Each row of a before or after table is a point. One or more steps were done to the points. Then noise was added and the rows were shuffled. The steps act on columns, c1 being the first. What was done? A step turns or swaps two columns, mirrors them in a line or flattens them onto one, adds a multiple of one to another, or multiplies or shifts one. Angles are multiples of 10 degrees, from the lower column toward the higher: turns from -170 to 170, lines from 10 to 170 but not 90. Use the fewest steps. Two steps may share a column if one is a turn and the other turns, adds or multiplies; they go together, in the order done. Otherwise the lowest column goes first.
In the rows, zero is written as 128.

Before:
[[117 142 165]
 [120  84 115]
 [151 136  92]
 [158 136 156]
 [ 83 120  99]
 [124 127  87]
 [ 82 108 143]
 [145 105 174]
 [ 68 101 119]
 [128  90  82]
 [104 123  96]
 [ 92 135 174]
 [ 87 141  81]
 [ 89 150  79]]
After:
[[157 107  92]
 [120 137  83]
 [148 119 184]
 [128 123 171]
 [122 141 185]
 [184 107 155]
 [182 102 186]
 [119  89 181]
 [104 126 162]
 [151 141 101]
 [149  85 161]
 [ 83 136 139]
 [113 151 181]
 [182 136 114]]
Steps: add 0.7 times c2 to c1; turn c1 and c3 by -140 degrees

Before, 9 rows:
[[ 58 130 141 102]
 [135 151  89 152]
 [ 91 121 152 113]
 [154 160 126 123]
 [164  76  43 140]
 [ 96 140 155 110]
 [136 166 105 139]
 [104 113 149 120]
 [ 93 181 121  81]]
After (9 x 4):
[[ 91 110 130 146]
 [156 185 106 210]
 [106 129 143 170]
 [163  67 107 109]
 [ 97  74  82 117]
 [151  98 123 110]
 [158 117 130 109]
 [ 88 133 124 130]
 [131  92 119  94]]
Steps: turn c1 and c2 by 120 degrees; turn c3 and c4 by -70 degrees

Before:
[[135 138 175 117 125 136 147  96]
 [ 75  93 119  80 143 117 121 169]
 [123  86 123 152  95 132 117 117]
 [127  76  91  99  69 143 156 105]
 [ 95 121  63 104 109  80 150 132]
 [122 104 144  72 192 128 117 156]
 [140 148 112 177 115 173 152 103]
 [ 89 147 132  84 194  94 144 136]
 [ 91  69 128 117 150 107 178 119]
 [ 83 136 151  92 117 202 143  93]
 [103  72 106  93 168 107  96 119]
 [173 122 167 121 122 162 142 113]]
After, 12 rows:
[[140 121 110 178 132 185 140 161]
 [121 133 148  54 169 127 127  98]
 [128  75 154 120  62 149 145 159]
 [ 95  65 116 113 103  66 150 131]
 [ 90 107 166 109 145 100 173 154]
 [ 75 107 151  78 126 113 135  87]
 [172 165 142 123 120 173 135 146]
 [104  89 160  82 154 100  94 124]
 [134 175 134 119 121 139 135 166]
 [ 82 153 126  97 106 223 130 166]
 [123 109 154 161 105 134 115 135]
 [ 89 139 115  63 175  83 146 127]]
Steps: turn c2 and c3 by -70 degrees; multiply c3 by 0.7; turn c4 and c5 by 20 degrees; multiply c6 by 1.3; mirror c7 and c8 in the line at 10 degrees

Before:
[[105 133 146 152 140 190 148  84 136]
 [127 137 106  92 146 103 160  90  78]
 [125 117 127 129 157  75 130  86  94]
 [116 109 121 139 164 217 131 114 107]
 [164 149 134 121 151 109 160 113 124]
 [158 180 183  68 129 157 121 126 147]
 [121 126 125 164 125 133 127 112 113]
 [146 217 140  95 136 149 125 130 118]
 [126 111 104 106 115 103 156 108 124]
 [131 153 145 164 120 100 158 118  40]
 [158 128 130 117 137 191 116  72 137]]
After (11 x 9):
[[106 132 128 206 158 161 114 154  42]
 [139 146 115 152 137  46 167 116 103]
 [153 154 122  82 163 151 116 126 127]
 [128 185 160 106 113  62 134 135 135]
 [134 142 119 192 127 118 124 131 115]
 [129 170 125 132 132 188 164 128  92]
 [111 111 147  65 121 113 133 211 118]
 [152 168 126  57 165 151 151 140  80]
 [ 73 125 158  10 127  96 126 176 148]
 [110 170  98 175 153  60 142 143 130]
 [124 139 159 114 166 143 152 155 129]]
Steps: turn c1 and c3 by 90 degrees; turn c2 and c8 by 100 degrees; multiply c4 by 2; swap c5 and c7; multiply c6 by -1

Before, 10 rows:
[[147 155 132 115 122  68 141 101 157 186  86 107]
 [122 140 115 114 119 107 120  62  99 136 149 141]
 [146 115 116 141 121 109 145  82 127  88  63 153]
 [ 90  84 184 116 156 101 112 159  88 131  71  72]
 [137 130 118 165 142 118  79 101 149 107  72  77]
 [108 138 130  93 143 121 108 196 153 120  97  81]
 [ 77 110 107 140 151 123 136 155 144 168 131  66]
 [132 187 148 127 183  86 116 107 143 154 146  91]
 [153  85 143  97 153 115 108 106 102 122 156 121]
 [158 102 157 141 121 147 107 126 132  84 126  43]]
After (10 x 12):
[[113 129 118 162  78  86 105 100 121  92  78 134]
 [131 149 146 130  68  89 152 106 121 185 146 117]
 [132 130 113 111 143 109 137  62  34 117 148 126]
 [136 134 128  88  78 110 119 197 222 122  99 131]
 [ 82 120 106 105  65 132 138 154 170 137 143 132]
 [144 115 157 160  57 125 100 127 132 127 123 148]
 [134 124 114 151 151 128 154  82  82  71  62 126]
 [167 113 142 121 112 105 125 108  80 147 145 123]
 [107 112 182  92  68  98 138 161 122 213  73 130]
 [152 138 133 130 115 102 179  99 131 194  78 135]]
Steps: turn c1 and c4 by 40 degrees; add -0.3 times c1 to c11; multiply c2 by 0.4; add 1.5 times c3 to c10; turn c5 and c12 by -120 degrees; multiply c12 by 0.4; turn c6 and c7 by -50 degrees; add 1 times c8 to c9
